Every row gives one point. Each copy is the shape, with its points in the same order, turned, moved and blurred by noise. Is it also mirrored, or only turned?
In the rows, 128 means zero.

Shape:
[[127  97  94]
 [135  91  94]
 [130 165  94]
 [139 143 182]
 [166 120 195]
 [113 119 213]
 [140 158 120]
 [133  44 146]]
Copy 1, 8 rows:
[[146 183 110]
 [145 188 122]
 [ 74 163 110]
 [110 104 167]
 [124 125 201]
 [145  77 179]
 [ 82 141 130]
 [198 164 156]]
Copy 1 is: only turned
Copy 2 (8 x 3):
[[ 98 101 107]
 [ 90  96 111]
 [103 168 126]
 [135 121 198]
 [117  96 214]
 [170  92 202]
 [106 151 149]
 [112  36 141]]
Copy 2 is: mirrored
Copy 3 (8 x 3):
[[186 134 126]
 [191 124 131]
 [134 174 134]
 [ 97 102 102]
 [ 95  68 119]
 [103  74  60]
 [133 150 127]
 [197  57 111]]
Copy 3 is: only turned
Copy 4:
[[150 104  83]
 [154  97  88]
 [170 167  99]
 [109 147 165]
 [115 115 183]
 [ 66 132 166]
 [156 159 125]
 [104  53 114]]
Copy 4 is: only turned

Shape, 11 rows:
[[142 134 112 112 136 130]
 [150  55 121 186 160 111]
 [ 96 127 224  86  50 126]
 [104 131 122 123 144 152]
 [113 140  66 107 126 101]
 [166  96 122 197 172 111]
 [114 115 178 129  65 162]
 [ 81 138 128  76 154 126]
 [ 98 135 112 159 110 123]
 [152 123 123 200 166  98]
 [148 144 107  92 129 162]]
Copy 1 (11 x 6):
[[143 130 111 141 139 114]
 [ 90  49 118 145 164 161]
 [115 140 153  41  38 101]
 [116 125 123 161 116  96]
 [176 111 135 150 161  78]
 [ 96  83 130 162 174 181]
 [125 111 134 103  44 129]
 [113 146 125 134 134  49]
 [139 100 168 154 117 112]
 [105  98 156 163 177 174]
 [156 146  86 151 117 107]]
Copy 1 is: only turned
Copy 2:
[[106 126 141 147 138  98]
 [199 112 172 138  81 106]
 [ 83 134  78 120 152 231]
 [107 110 112 160 106 108]
 [ 76 151 171 143 104  83]
 [201 131 156 155 105  88]
 [118 126  73  99 125 164]
 [ 63 102 133 190 114 123]
 [116 160 115 143  84 111]
 [192 159 150 172 106  91]
 [ 92 105 123 135 152  83]]
Copy 2 is: only turned
Copy 3, 11 rows:
[[129 106 109 130 133 116]
 [ 98 147 178  74  92 149]
 [164 183 127 148 249 127]
 [125 126 102 157 124 148]
 [116  59  99 118 139 156]
 [ 74 155 155  78  83 121]
 [171 193 105 140 180 132]
 [108  93 126 178 160 143]
 [112 135  98 114 137 170]
 [ 56 152 130  68 102 133]
 [142  91  93 140 127  94]]
Copy 3 is: only turned

Shape (12 x 9):
[[ 93 112 118  91  80  87 178 164 186]
 [135 102 148  65 129 139 176  75  97]
 [131 183  88 158 166 127 117  95 129]
 [ 64 176  83 146 174  62  81 187 137]
 [161  64 156 130 173 153 141  56 118]
 [146 155  91 138 118 144 124  62 107]
 [146 111  60 126 135 133 104 100 104]
 [ 21 151  89  93 112 110  89 168 187]
 [ 89 178  76 183 150 132 108 157  81]
 [126 109 148 113  67 140 108  97 141]
 [182 120 145  69  93 167 121 108 139]
 [133 146 111 130 125  95  99  86  96]]
Copy 1, 12 rows:
[[194 128 126  93  95  95 120  54  54]
 [113 208 100  83  81 124 164 118 119]
 [124 132 223 117  99 107 126 146 145]
 [172 134 216 159 119  79  27 113 100]
 [ 70 190 133 151 113 116 204 117 137]
 [118 154 191 107  97 133 170 178 123]
 [149 156 159 144 120  89 161 179 122]
 [248 166 198 134 107 126  78  78  73]
 [133 128 218 160  65 119  71 182 109]
 [148 153 141 119 119 179 162 119  76]
 [146 140 104 102 116 173 176 127 147]
 [112 167 178 107 136 129 117 162 103]]
Copy 1 is: only turned
Copy 2:
[[158 212 112 136 158 112 101 130 167]
 [ 75 108 126 202 191 132 122 129 119]
 [168  65 153 111 128 115 155 142 112]
 [205 156 206 122  58  81 103 159 152]
 [103  83 114 212 136 199 150 134 111]
 [128  69 116 146 141  99 172 123 112]
 [143 107 153 166 118 102 213 131 136]
 [198 153 167 118  98  73  99  98 227]
 [207  99 204 143 102  88 160 109  89]
 [ 95 138  95 148 124 122 139  82 135]
 [ 60 130 133 129 166 147 168  82 157]
 [115 100 133 160  99  82 158 145 103]]
Copy 2 is: mirrored
